Rows are points. The points of each table are mixes of a few directions, plus a little noise. Count the directions of each table, and those that both share. Where both have some left over, give the other angles between the two spaces (their principal angles), to ten degrees, smallest first.
(in the rows, 100 means zero)

First (7 x 2):
[[122,156],
[121,151],
[105,110],
[104,111],
[62,5],
[76,40],
[111,126]]
Second (6 x 2):
[[161,89],
[32,114],
[57,109],
[83,102],
[82,105],
[187,80]]
Directions: first 1, second 1, shared 0; angles 80

First (9 x 6):
[[93,119,137,54,57,139],
[161,68,107,89,100,46],
[114,106,92,94,158,195],
[67,104,101,100,82,83],
[33,111,59,144,140,110],
[106,55,106,58,117,48],
[179,81,79,150,116,49],
[69,124,89,114,116,152],
[76,128,128,92,18,78]]
Second (6 x 6):
[[144,114,119,115,41,69],
[152,114,121,116,32,64],
[25,78,71,77,193,155],
[128,109,110,109,65,80],
[101,101,100,101,101,100],
[47,85,80,84,166,136]]
Directions: first 4, second 1, shared 1

First (9 x 9):
[[5,158,51,112,37,79,148,117,101],
[161,102,124,55,147,88,87,36,176],
[83,90,112,112,83,91,107,131,45],
[155,142,157,62,105,86,92,85,97],
[110,53,79,110,131,118,84,86,128],
[113,136,106,109,81,127,85,123,83],
[99,76,95,100,113,95,102,93,107],
[61,45,65,134,101,109,104,122,78],
[113,97,109,103,101,108,91,109,84]]
Second (9 x 9):
[[84,84,119,82,95,113,99,94,104],
[19,70,117,63,39,14,28,52,122],
[142,116,62,107,106,89,114,131,99],
[113,96,111,92,112,85,65,73,88],
[149,128,67,129,112,72,109,124,101],
[119,115,71,101,119,107,99,94,76],
[102,117,147,164,150,145,123,68,85],
[108,67,135,67,83,147,140,147,133],
[64,103,72,93,88,131,130,110,91]]
Directions: first 4, second 5, shared 1; angles 60, 80, 90

First (8 x 14):
[[90,48,104,132,135,28,41,136,131,158,49,127,59,65],
[111,123,102,68,22,145,122,93,71,51,109,76,124,121],
[92,81,122,133,165,27,66,131,137,141,64,130,88,95],
[97,106,108,112,130,84,98,103,112,108,100,110,104,105],
[99,108,75,93,72,151,115,75,78,85,136,90,99,88],
[95,146,108,113,63,133,110,98,88,57,134,111,138,123],
[118,75,103,57,134,82,128,91,103,118,68,68,83,108],
[99,115,79,93,80,150,120,73,79,82,138,90,105,95]]
Second (8 x 14):
[[111,25,107,154,108,47,91,80,132,163,112,108,133,133],
[78,65,115,101,101,54,136,103,124,129,77,119,101,171],
[86,160,107,101,65,129,85,134,80,32,117,89,136,65],
[130,117,107,126,114,79,89,116,112,136,123,128,101,125],
[90,85,82,56,84,160,65,65,64,47,57,54,65,5],
[105,108,86,105,119,112,121,94,98,105,141,89,115,97],
[113,100,82,72,127,123,114,79,89,110,100,90,65,84],
[91,138,115,84,82,95,99,129,98,76,77,120,86,120]]
Directions: first 4, second 5, shared 1; angles 30, 50, 50

First (11 x 20):
[[72,67,97,38,118,59,105,133,119,91,84,134,60,105,117,66,85,65,99,117],
[113,67,70,79,69,75,127,96,146,55,97,94,106,114,118,89,31,45,83,111],
[81,80,145,70,123,132,106,86,140,103,87,119,119,113,59,121,127,94,90,103],
[124,138,129,170,91,169,87,54,82,121,115,71,152,95,59,151,145,152,99,76],
[105,116,67,115,92,71,90,119,61,106,105,91,73,86,133,79,90,111,113,98],
[81,55,98,37,106,67,120,119,146,74,83,127,81,113,111,77,66,48,89,118],
[154,105,53,153,35,107,123,60,116,55,118,48,146,108,119,114,23,74,85,90],
[88,129,93,113,120,82,75,130,39,136,103,107,62,80,119,82,136,141,123,96],
[121,143,117,167,93,153,85,66,68,125,117,72,139,92,70,138,142,155,105,80],
[88,91,114,79,114,103,100,105,111,104,93,115,95,105,90,98,114,97,99,103],
[73,108,116,79,134,87,83,129,71,131,92,122,65,90,101,84,143,123,114,101]]
Second (8 x 20):
[[112,77,99,97,81,110,93,107,121,92,97,90,106,101,93,110,78,98,111,94],
[98,99,70,93,104,65,106,97,103,85,118,92,72,93,127,95,95,87,88,100],
[80,195,115,122,84,144,143,67,61,105,84,93,138,113,96,69,114,95,74,123],
[127,53,48,90,67,54,104,111,134,59,113,80,82,98,136,96,30,64,100,97],
[87,92,110,95,145,76,84,106,81,120,107,125,79,93,100,102,142,115,101,97],
[104,97,158,123,143,105,91,117,37,144,50,187,170,133,75,61,97,102,117,120],
[75,87,107,81,150,87,70,102,111,120,134,92,36,70,91,141,187,141,102,78],
[117,100,95,99,27,159,109,93,152,73,97,42,117,99,81,126,58,98,108,91]]
Directions: first 3, second 4, shared 1; angles 40, 70
